Rows are points. A path goes straight from each point to the next, and from the last back to the first. The post is the endless flat space through its rows: a point in 2 columns, a line in 3, a plane in 4, and so on, so that a path can go around it. Count how often the path circles the post. Going back the other way cancels.

Post, one row:
[[12 11]]
Path, 12 rows:
[[ -1  51]
 [ 29  23]
 [ 36 -19]
 [-12 -31]
 [ -2  11]
 [-17  49]
 [-20  -6]
 [ 21  -5]
 [ 68   5]
 [ 28  31]
 [-17  27]
 [-14   9]]
Times around: 0

Post, 8 rows:
[[ -6   0  -1  -7  16 -49 -20  21 -25]
 [ 29   2   6 -20  34 -48  24  -3 -21]
 [-13   9 -33 -51 -31  46 -55 -23  17]
 [-13  13  14  -4   1 -15  26  16   6]
 [  4  21  -4 -26  42  -2  12  39 -25]
 [-32  13 -67   4   0  41 -41 -31  13]
 [ -9  -3 -80 -22 -42  39 -40  -3  44]
 [-10 -12   2 -17  60  -9 -20   3  31]]
Path (13 x 9):
[[-40   4 -39 -28  51  40 -23 -11  20]
 [-18 -35 -42 -16  37  11 -35  32 -34]
 [ 42 -24 -19 -21  -9   6 -39 -19   6]
 [ -7 -19 -19 -47  29  18 -22  11 -14]
 [-18   0 -74 -26 -21  -5 -19  28   7]
 [-45  31 -13  -9   1  -8 -34  -3   7]
 [-30 -12   3 -36  40   4  17   4   0]
 [-26   6 -28 -10  -6  34  -2  22   3]
 [-23 -11 -42  -4  19  -5  21 -37 -13]
 [ -2 -31 -27 -17  -4  -1 -24  19 -39]
 [ 21  -8  14  -6 -66  14  -5 -20  16]
 [ 14   5 -15 -36  61 -22 -64   7  13]
 [-14  27 -25  -5   9 -27  19  15  13]]
Times around: 1

Post:
[[ -3  -5  29  12  -1 -29  -8  39  10  44  -7  26  21   9 -18 -28  48 -40]
 [  0 -15 -35  30   0 -10   0  -9  20  27   6  41  70   3  -1  16  34  -5]
 [-12  11  14 -28   6  -3   9 -24 -40   3 -27 -36 -35  32 -25  40 -33  83]
 [-13  10  49  -7 -13 -43 -15  -1   6 -53  31  40  22  -3 -23  31  16  31]
 [ 18  28 -21 -33 -10 -30  -5  -7 -70 -35 -21 -33   5  51  16  15  16  26]
 [-32  10  41 -24  36   6 -15 -16  -7   0   5   5  12  17 -36 -19 -24 -19]
 [ 21 -11 -21  15  22 -30 -71 -56 -57  32 -28  40   7  37  10  -7  18  16]
 [-45  -6  -4 -16  12   8   8  19  -8 -12  10  64  -2 -59 -20  -1 -16 -24]
 [-17  41  19  -8  -6  10 -53  10 -13  -3 -41 -25  62   4  44 -13   6  64]
 [-17 -18   3  36 -22  38 -37 -32  43 -34  -2  27  -5   1  10 -50  -8 -10]
 [-47   6  34   7  15  53 -16 -26 -42 -21 -27  42  23 -18  23 -26  31 -10]
 [-14 -17   5  -1 -21 -10  -6  27 -27  28  49  -4  25   7 -15  29  11 -14]
 [-36 -13 -34  69  38  21   7  32 -63 -18  -3  23  15  -1  29  41 -22 -34]
 [ -8  10  11   3   4 -11   5 -18 -12  54 -32 -43   8 -21  62   7 -18 -33]
 [ -1 -26 -27  -2  59  36 -33 -11  34 -60  41  41 -44  -3   8  -4  45 -43]
 [-15   1 -21 -24  27 -27  23 -14 -20 -16  15 -59 -18 -73  -5  -7   2  20]
 [-32 -14  32  16  -4  35 -31  -1  26 -40 -26  -9 -14 -26 -46  23 -21 -50]]
Path, 12 rows:
[[-16  -1   7 -24   8  18   7  -9  -6  22   7  42  20 -37 -14 -63   5  -6]
 [-12 -26   3  36  29 -17  10 -14 -27 -22 -12  24  47  11 -33 -23  -7 -47]
 [-31  12   6 -37  -9 -24  -6   5 -39 -22 -35  17 -12  25  -8  -8 -15  10]
 [-31  19  -8  -6  14  27 -31 -17  -7   8 -24 -15  20  26  34  11 -23  35]
 [-16  22  24  -5 -29  -6 -26 -36  -6   6  41  14   6  20   3 -13 -32 -15]
 [ 10  -1 -18  17  30  47 -12  15 -21  -7   2  16 -14  -6 -26   2  47 -41]
 [-18  14  -5   9 -13 -22 -57   2 -31 -11  15   2  26  19 -55 -20  12 -34]
 [-56  -4 -35  15  29  22 -31  16   2  -8  15 -39   3  -4  46   9  -6 -23]
 [-23 -14   5 -13  23 -10 -19  39 -34  -3   4  67  69  24  12  16   6 -15]
 [  1 -11  37  11  39  32 -50  -8  -8 -30  22  25   0 -10  18  -8  21  -2]
 [  3  13  -2  44   3  64 -21 -40 -20  -2  30  10  29   4  47 -18  -9   2]
 [ -9  19 -26 -16  -1  27   9  -6 -23  40  16 -31 -12 -11 -26 -10  10 -17]]
Times around: 0

Post (17 x 18):
[[ 18  19   6  40  -5 -11  22  18  12  50 -18  27  29 -23 -47  12   7  -6]
 [ 17  -2   0  26 -30   2 -36  -8 -23  25 -32   1  -2  20  -2  18  29  16]
 [-14  -1  -7  -6  48  31   4 -20  32  19  -1   3 -11  -4 -32  20  19  14]
 [-28 -39  -2  26  56  52 -23  30  27  25  83  22   6  39  39  36   0  58]
 [ 11  16  22  45  29  10  46 -47  58  -8  13  12  44 -53 -56  14  39  42]
 [-46  14 -58  43 -49 -28   0 -25  27  -3  42  23 -31 -60 -24  20 -93 -58]
 [  3   0  19 -23  11 -30 -24  30   1  -1  17 -13   7 -32  -8 -20  35  12]
 [-33  14 -62   0  16 -30  -9 -40  34  10  46  26  15 -54 -12 -35  26  20]
 [ -3  45  30  39  -5 -32 -10  74  47  15 -28  20   9  12  38 -14 -11   9]
 [-19 -13 -19  -7 -17  24  -9  -2  20  -8  40  11   8 -11 -25 -25   4 -16]
 [  7  25   2 -18  -1  -5 -15   8 -23  -5 -34  49  10  -1  -6  36  57 -22]
 [ 12   6 -24  -5  -1 -53  -4  89  27 -11 -13 -17   5 -17  42 -27  49 -24]
 [ 20  29 -15 -39   5  16  26  44  16  12 -20 -27  66   0   5  44  28 -11]
 [ 31  25  -7  31 -29  24  -7  19 -33  25 -54  15 -23 -34 -17   9  -9   8]
 [-58 -33 -47  14  31 -41 -17  16  27 -47 -11  17 -24 -31 -38 -36 -70  49]
 [-26   3  -4 -11   8  -8  24 -24 -25  -3  -3  -5  -3 -12 -28 -13  49  32]
 [ 15   1 -12   0  56  24  22   4 -23 -20  21 -46  63   1 -38 -23 -12   0]]
Path, 27 rows:
[[-19  -6 -55 -43  24  34 -20 -21   9  40 -30 -38  25  23  -4  21 -24  37]
 [  3 -37 -35 -10  19  18 -21  -5   8 -40  31  35  15 -30 -19  -1  -1  26]
 [  8  19 -30  20  41 -35  17 -29 -26   9  44  30  23 -21 -26  11   9  26]
 [ 18  -5  -1  -8  24  43   6  -1   7  16  34  13  44   7 -29  36  -8   0]
 [-17 -10 -35  12  50 -48 -41 -36  12  -2   2  -1 -43 -56 -64 -34 -27  50]
 [ 21  -2 -13  10  13  14 -14  28   6  -4  37  -4  63 -20 -78  27  20 -22]
 [-47  21  15 -11  21  13  -2  -1  24  21  -8  -2  33  24 -37   1 -11  -4]
 [  6  17  -1  52   5  20  -4 -39  18  20 -57 -15  15  22  -9   1 -30 -23]
 [ 20   7  -2 -43  34   0  23 -11   3  11 -16  -2  25 -13 -18   1 -11  14]
 [ 37  11 -11  31  -9  -1  12  -1 -12  20  22  12  -4 -24   9  57 -18  18]
 [  2   7 -35  13  15 -28  17  21  39  18  54   7  -2 -26 -50   6 -23  -1]
 [-24   3 -51  44 -24 -14  31  -8   5 -32  -2   4   6 -41 -52   2 -45   5]
 [-11   4 -51  -2 -36  50 -13   7  16 -53 -63  -5  19 -10  -1   6  40  11]
 [-12  19   1  21  11 -29  30  -3   3  12   5 -50  11 -38   3   4 -21 -20]
 [-20 -13  22  -6 -27  -8   7  40 -14  -7 -36   3  31 -45 -16  -2 -13   4]
 [ -4 -19 -34 -25  -7  23 -19  36   1  28 -37  -8 -21 -28  39 -17  20 -11]
 [  0 -31  -8  -3 -18 -23 -32 -39   5  -9  23  32  41  -5   1 -17  27  72]
 [ -3   2 -18  25  14 -39  36  16  32 -18   7  67  -1  19 -46   3  26  10]
 [-55  19 -25 -27  32  13 -34  20   3 -30  15  -1  -9  33  22  -9 -16  39]
 [ -4 -10 -48  18  26  13 -15  66  -8   0 -21 -19  16 -13  12   8  37  -5]
 [-44  28   8  36  21 -12  -1  13  49  -7  27 -17  35 -15  51 -32 -25  26]
 [-24 -23 -21  20  -1 -56  22  -4   7 -17 -12 -30  35   8  33  20  -2   2]
 [-32  11 -25  -7  -4 -36  -3 -19   3 -28 -15 -13   0  18  11 -13 -12  25]
 [ -7   7 -24  35  20   6   1  15  20  19  44  39 -40  10 -31 -16  -6  12]
 [-18  20 -28   3  24  22 -21 -17  23 -24   4  24  26 -12 -24   8 -11  25]
 [  0  38  -3  28  24  -8   2   6 -34  24 -65 -11  19  -2  -2   1  22  45]
 [-18  -1  25  33  17  28  21   5   3  -1 -26  -1  35 -25  -3   8  14  44]]
Times around: 4
